Every row gives one point. Any point is a mix of the corners, with weights that add up to 1. It lies inside the corners' shape when no weight is negative. Is each point inside? If not, which corners have a negative weight?
In the rows, 128 means zero.

Corners:
(1): [225 145]
(2): [62 98]
(3): [147 159]
Points:
[ 71 102] => inside
[ 34 102] => outside (1)
[ 88 137] => outside (1)
[200 143] => inside
[115 144] => outside (1)
[179 148] => inside
[116 134] => inside
[110 106] => outside (3)

Corners:
(1): [ 67 139  72 130  30  46  29 173]
(2): [118  73 171  34 138 101 101  90]
(3): [136 225  99 143 165  55 184 159]
(4): [157  83 226  87 181 154  60  66]
(5): [128 193 141 109 152 144 192  60]
(6): [ 71 174  91 144 165 120 183 177]
(7): [143 168 197  85 148 160 196 133]
(8): [ 72 153  92 191  79  39 160 173]
(9): [187  54 138  78 123 141  82 101]
Points:
[119 136 114 125 132  94 116 118] => outside (7)
[112 149 151 121 111  70 118 122] => outside (6, 9)
[124 109 152 101 130 127 111 109] => outside (3)
[ 86 175 117 130 108  85 136 149] => outside (9)

Corners:
(1): [112 119 134 145 149 190 143 146 121 125 106 204 135 135 119 114 108 157]
(2): [174 143 129 134 109 114 122 150 117 149 127 149 132 123 129 125 118 129]
(3): [109 124 128 126 142 129  99 102 111 146 117  99 126 118  99 124 122 162]
(4): [114 121 130 163 106 147 129 168 124 135 163 112  87 146 123 128 135 149]
(5): [112 128 136 101 147 151 134 154 118  69 110 104  88 105 127 130 122  71]
(6): [141 118 110 111 139 126 144 152 150 148 162 129 120 132 112  66  99 104]
(7): [103 150 106 121 149 119 152 151 113  45 117 118 104 107 131 128 126 166]
(8): [145 119 110  84 105 115 163 140 122 153 120  93 126 133 128 131 151 144]
(9): [116 134  25 132 114 111 139 132 126 148 117 101 116 110 113  95 116 148]
(10): [157 128 132 160 100 140 148 144 175  95 103 103 129  93 108 126 157 140]
(11): [110 131 133 157  99 149 153 135 132 148 110  93 131 125 137  89 137 150]
(12): [128 153  98 104  97 176 129 114 170 133 115 121 102 144 127  84 111 103]
(13): [130 108 132 144 112 128 108 132 148 104 103 106 122 138 148 131 129 129]
(14): [140 113 135 154 161 114 152 145 108 139 161 249 106 120 123  86 144 129]
(15): [138 121 129 160 139 129 162  88 113 149 121 111 130 144  98 122 115 146]
(16): [ 98 130 124 135  95 109 141 111 126 139 105  95 152 143  87 138 120 140]
(17): [149 178 124 142 153 116 142 133 210 139 141 127 139 133 135 134 131  39]
(18): [113 118 123 160  96 164 127 124 115 138 214 113 128 126 139 136 113 130]
(19): [110 116 132 151 110 112 131 121 150 151 110 111  97 108 123 130 101 152]
Points:
[127 123 122 131 126 136 134 139 137 122 125 124 119 127 125 112 120 123] => inside
[121 123 113 134 117 135 139 136 122 121 119 121 117 121 121 112 124 151] => outside (17)
[125 132 108 134 125 130 138 133 133 138 136 123 120 128 122 114 120 125] => outside (10)
[126 125 123 137 125 141 137 135 133 132 129 133 118 126 123 116 123 124] => outside (7)
[126 131 122 139 122 134 134 128 131 125 120 119 120 126 124 126 127 131] => outside (6)
[134 137 117 133 148 115 156 143 134 138 122 137 125 119 109 116 127 122] => outside (12, 13, 18)
[133 129 132 142 122 135 139 135 138 127 129 126 122 126 121 121 129 129] => outside (9)

Corners:
(1): [119 173 121 104 164  98 110 106  71  63 136 130 100 166 157 116 149  63
 151 178]
(2): [152 115  85  91 136 109 166 139 153 136 121 129 143 196 112 144 128 157
 117  96]
(3): [151 152 128 170 105  25  64 151  35 112 112 152 139  94 147 198 148  57
 177 214]
(4): [120  99 155 154  73 147 202  90 113 150 168 105 160  61 212 188  98 121
 163 129]
(5): [152 181 100 179 103  80  90  80  53 122 133 177 144 103 125 123 189  45
  98 168]
(6): [159 190  50 111 129 100  94 157  83 101 144 153 111  69 150 148 166 113
 142 201]
(7): [175 163 143 202 140  89 126  81  67 117 162 186  77  91 181 216 130 117
 150 119]
(8): [114 103 145 109 124 165 165 126 144 153  97  68  87 163 142 148 131 211
  55 146]
(9): [113  55 129 153 117 168 126 165 196 133 201  71 128 162 163 114 123 190
 112 112]
(10): [ 70 134 117 153  86 131 156 161 143  48 130  96 120 157 116 136 150 185
  99 106]
(11): [ 86 137 146 155 118 162 175 180 163 205 149  78  99 107 171 179 124 111
 136  86]
(12): [131  95 157 100  97 192 133 167  83 130 162 123 136 129 144 204 139 122
 111  90]
(13): [189 131  94  86 193  75 125 113 189  40 119  74  94 120  55 112 174 112
  52 119]
(14): [161 180 143 192  80 132 153  98 101 144 205 139 118 120 126 243 150  97
 176 196]
(15): [175 176  67 118 174 142  65 102 158  60  81  65 155 152 107 134 163 156
  90 110]
(16): [123  54 102 201 124 205 201 170 132 112 125  88 116 142 148 172  97 134
 114 128]
(17): [113 172  96 144 102  89  78  85  75 122 149 171 114  93 122 198  69  64
 112 176]
(18): [161  85  73 105 106 141 114  98 177  82  81  60  59 154  75 108 169 164
 143  83]
(19): [ 84  91  88 116 200 138 134 106 125 105 125  85 129 130  78 145 186 180
 123 113]
(20): [131  94  18  79 157 100 121 109 169  69 122  19  99 201 125 135 198 160
  43  89]
(21): [119 110  73  94 151 135 101  93 229  58  68 124 113 159 127 149 214 132
  73 119]
Points:
[ 96 116 104 129 125 126 120 146  92 115 128 133 104 150 151 146 146 125
 125 138] => outside (4, 13, 14, 15)
[133 127  67 128 173 163 148 123 208  80 110  59  83 193  93  97 196 196
  72  99] => outside (3, 4, 12, 17)
[142 140  95 133 134 108 115 117 122  93 135 120 118 127 128 155 156 108
 122 136] => outside (8)
[108 109  75  75 176 139 147 109 206  69  94  59  98 161 123  71 191 200
  59  64] => outside (3, 12, 14, 16, 17)
[129 131  95 131 136 126 114 125 132 104 122 109 114 147 130 157 157 130
 113 130] => outside (4, 13)
[144  83 120 120  70 224 191 208 176 151 102  59 117 158 187 249 129 231
 132  56] => outside (1, 5, 9, 13, 17, 19)
[114 182 121 176 112 125 115  75  32  98 121 173 152  75 196 233 152  89
 129 194] => outside (2, 9, 11, 13, 18)
[122 124 109 130 118 129 135 129 133 116 131 100 125 127 137 157 142 122
 118 136] => outside (7)

Corners:
(1): [117 129 129 196 120 110 137 111 125 108 145 146 131 115 136 113 151 108
 123  88]
(2): [127 152 136 151 106 125 146 187 135 134 107 146 159 116 146 106 149 132
 116 140]
(3): [153 119 143 136 135 118 114 112 158 155 104 129 166 135 141 105 151 118
 105  91]
(4): [113 108 149 147 109 110 147 114 174 151  83 162 116 151 116 103 136 111
 143 172]
(5): [167 111 149  95 142 111 119 119 135 145 142  98 133 101 143 128 140 148
 162 171]
(6): [ 79 152 121  84 167 102  81 108 117 112 120 101 107 188 102 126 166 110
 128 114]
(7): [109 116 138  94 112 142 122 142 123 163 112 143 198 126 138 107 156 221
 144  89]
(8): [ 97 124 144  97 167 151 139 117 115  97 110 131 107 112 122 169 142 121
 135  77]
(9): [133 121 100 135 123 124 115 174 129 150 138 144 134 103 134 105 105 153
 149  85]
(10): [122 117 130 124 115 167 137 119 103 135 113 132 126 225 143 177 116 143
 115 112]
(11): [147 111 130 149 160  99  59 145 128  92 124 114 149  99 114 127 128 146
 135 117]
(12): [149 141   7  93 149  94  70 115 114  68 180 139 133 106 117 148 152 160
 141 112]
(13): [103 116 133 143 187 139 131 102 141  98 149 132 112 111 144 147 124 129
 111 119]
(14): [ 89 128 112 119 125 166 141  94 140 137 139 156 130 158  81 106 159 141
  89 144]
(15): [132 123 128 126 128 102 114 153 142  69 158 135 105  93 131 178 151 136
 125  95]
(16): [106 118 118 137 117 120 121 135 109 137 118  89 169 110 131 137 144 133
 127  98]
(17): [114 190 124 124 166 114 131 111 143 141 128 109 137 107 107 214 129 110
 125 140]
(18): [ 96 118 155  91 120 179 138 106 127 155  94 113 103 131 140 108 112 173
 129  83]
(19): [112 114 134 120 141 121 113 114 137  70 151 151 154 115 129 132 114 161
 135 107]
(20): [101 112 155  97 129 145 102 100 134 153 120 158 127 129 145 126 117 146
 139 134]
(21): [108 138 139  90 126 110 139 111 111 155 104 153 109 186 120 109 139 136
  91 133]
Points:
[113 126 125 120 132 130 117 128 127 128 122 136 140 134 128 127 136 151
 127 104] => outside (5)
[125 132 117 102 139 125 109 146 107  98 139 128 122 136 121 123 146 161
 133 102] => outside (3, 4, 13, 16, 17, 20)
[138 113 118 126 121  95 103 142 136 116 128 145 151 115 134 104 152 141
 141 113] => outside (10, 13, 14, 17, 18)
[106 123 146 112 136 144 128 115 132 133 113 126 128 140 125 132 135 144
 119 120] => outside (1, 9, 12)
[115 123 143 125 134 134 128 122 133 138 117 133 139 136 126 122 134 138
 124 118] => outside (12, 15)
[125 129 133 112 136 121 125 120 129 135 126 129 131 131 128 130 139 140
 127 130] => inside
[108 131 120 123 139 125 125 129 124 111 126 134 131 133 123 136 139 141
 122 107] => outside (3, 5, 20)
[130 123 107 122 144 134 110 127 123 105 152 127 141  97 135 150 129 161
 138 111] => outside (3, 4, 6, 21)
[114 124 128 114 129 131 119 129 128 134 122 133 152 127 129 124 143 162
 130 107] => inside

Corners:
(1): [150  68 166 107 149 215 164  85 161 203 169 202 191 108 135 152 171  86
 147 135]
(2): [ 74 171 128  90  47  93 159 169  77  92 148 202 116 186 104 146  64 122
  98  74]
(3): [117 119 226 177 169 104 124 160 150 186 129 127  80  52 134 116  96 164
  50 194]
(4): [ 86  67  53 111 156 113  97 100 136 156 187 123 208 203 148 168 184 160
  92  87]
(5): [105 111 204 156 149 136  89 140  95 134 136 101 142 129 173 121  42  98
 130  83]
(6): [135 101 165 162  63 157 119 108 103 197  82 191 110  94 149 161  73 150
 134  57]
(7): [146 203  89 129  92  40  66  68 144  69 103 128  65  94 184  39  52 110
 165  94]
(8): [ 76  69  59 220 182 140 182 195 152 123 125  93  85 158 115 225 219 136
 136 169]
(9): [126 246 196  85  20 241 127 168 196 108 160 230 214  55  97  56  33 188
  87 119]
(10): [138  62 162  79 122 190 163 164 134 136 151  80  89 176 133 150 162  83
  62  33]
(11): [110 124 159 171  81  81 127 101  83  94 173 149  84 149 124 119 161 109
 107  98]
(12): [ 56  48  93 148 205  78 222 176 198  59 168 166  83  90  33 131 172 183
 102  78]
(13): [ 72 132 151 159  65 164 148 112 185 172 127 195 134 166  78  99 101 169
 144 158]
(14): [ 33 118  91 187 113  96 148 152 121 159 113 190 125 138  33 150 206 131
 142 100]
(15): [103  84  62  72 132  65 102 108  39  34 221  57  87 152 102 155  81 140
 189  55]
(16): [ 70 221  85 126  53  29  52  90 111  67  73 142 205 164 142  62 166 242
 198 101]
(17): [151 217 169 207 127 217 104  78 129 217  95 191 189 173  88  82 167 179
 131 145]
(18): [ 90 206 122 120  99 147 116 203 133  41 137 237 100 159  26 191  58  99
 176  81]
(19): [150 188 117 101  67  29  46 122 102  37 116 102 197 154 130  52  96 174
 130 100]
(20): [106  26 118 143 178 149 187  67 158  84 155  58  59  90 119 149 146 108
  89 140]
(21): [126 128 169 178  90 120 180 125 174 214 116 125 132 163 128 197 120  99
 118 121]
Points:
[102 131 118 140  98 130 126 130 127 123 122 151 130 141 108 139 108 149
 138  86] => outside (1, 3, 11)
[104 140 109 126 104  88 107 114 112  93 140 128 125 139 120 115 115 150
 150  95] => inside
[103 131 127 137 119 115 127 127 136 111 137 133 129 141 113 119 135 147
 124 111] => outside (6)
[107 114 142 162 157 136 147 126 151 109 139 117  90  93 110 128 135 119
 122 123] => outside (2, 4, 6, 13, 19)
[ 87 114 135 169 126 107 152 129 121 133 134 155 104 131  82 149 149 150
 124 137] => outside (4, 5, 7, 9, 10)
[106 141 123 147 101 121 131 119 133 122 134 161 135 142 111 139 114 134
 143 103] => outside (3, 10)

Corners:
(1): [238 154  91  97 116 122 176 152 149 106 131 105 190 126 114 120 117  84
  46 195]
(2): [187 146 114 124 206 150 127 189  80  64  40  75  69 139 161 156  50 122
  87  77]
(3): [116 139  97 160 119  93 123 147 120 194 144 238 162  89 147 121  80 150
 106  94]
(4): [126  57 217 178  68  75 122  88  95 115 141 151 169 106 216 136 175 125
 222 114]
(5): [113 145  38 107  75 136 146 184 127 171  50 128 210 130 181 156 122  45
  98 136]
(6): [169 137 195  73 104 180  88 164  66 110 127  50 130 205 186 159 149 117
 212 154]
(7): [118 101 147 125 193 105  99 194 154  72 104  91  55 198 146 131  44 120
 163 112]
(8): [204 161 182 152 177  61 149  20  94 201 130 177 123 165  45  76 107 159
 121  90]
(9): [203  91 135 172 104 128  84 166 117 141 105 151 178 106 107 182 139 151
 131  55]
(10): [128  15  69 168 190 106  68 142  72 167 196 190 121 158 119 111 110 106
 123  74]
(11): [125  99  58 108 166 173  83  69 107 187 169 151 150 115 116 173 145 134
 111 118]
(12): [ 56   7 141 152 171 183  27  42  52 144 156 199 159  83 175  57  58 165
 106  89]
(13): [157 175 140 161 136 154 197 134 140  73 128 188  88 144 128 134  56 150
 202 149]
(14): [119 169  59 176 147  93 175 191 184  84 114 201 153 110 117  74 184  82
 160 155]
(15): [111  92  66 171 188 136 153 170 100 126  54  94  80 119 147 130  72 136
 121 146]
(16): [ 85  80 162  68 101 177  60 131 114 113 169 210 183  85 125 201 183 148
  28  56]
(17): [164 141 180 129  49 172 135  68 199  34 124 201 130  84 120  40 190 168
 109 111]
(18): [108 130 177 180  77  75  63  66 107 183 143 131 162 193 121 170 121 138
 124 106]
(19): [120 169  73  67 137 154 154  95  41  98  75 191 114  49 101 127  19 155
  83 131]
(20): [236 178  90 162 121  73 168  70 180 150 128 196 172 166  83 131 147 205
 128 165]
(21): [225  69 200 155 188 129 122 160  85 170  74 132 105 101  85 101  79  30
 135 172]
Points:
[137 116 121 142 125 120 118 116 115 137 118 162 150 123 131 133 111 125
 114 115] => outside (6)
[170 137 110 146 146 119 128 141 135 138 124 147 143 151 121 113 119 109
 133 131] => outside (4, 15, 16, 19)
[140 108 131 133 124 123 108 118 116 138 125 154 148 129 130 126 125 130
 118 119] => outside (2, 13)
[119 122 112 129 123 125 128 122 107 151  98 138 146 112 153 112 105 102
 133 145] => outside (2, 9, 10, 13, 16, 20)
[155 111 133 135 142 134 117 121 107 129 115 146 132 128 132 128  98 130
 123 119] => outside (14)
[141 129 136 137 120 132 130 124 115 109 121 162 129 133 141 135  93 152
 132 111] => outside (11, 14, 21)
[133 123 122 129 134 130 124 122 108 124 117 158 135 122 131 129 109 128
 120 124] => outside (9)
[151 112 113 156 156 115 123 135 112 149 119 135 134 150 138 132 104 112
 151 126] => outside (16, 17, 19)
[127 106 136 136 119 135 107 131 111 124 104 154 144 104 149 135 124 126
 125 118] => outside (1, 8, 10, 13)
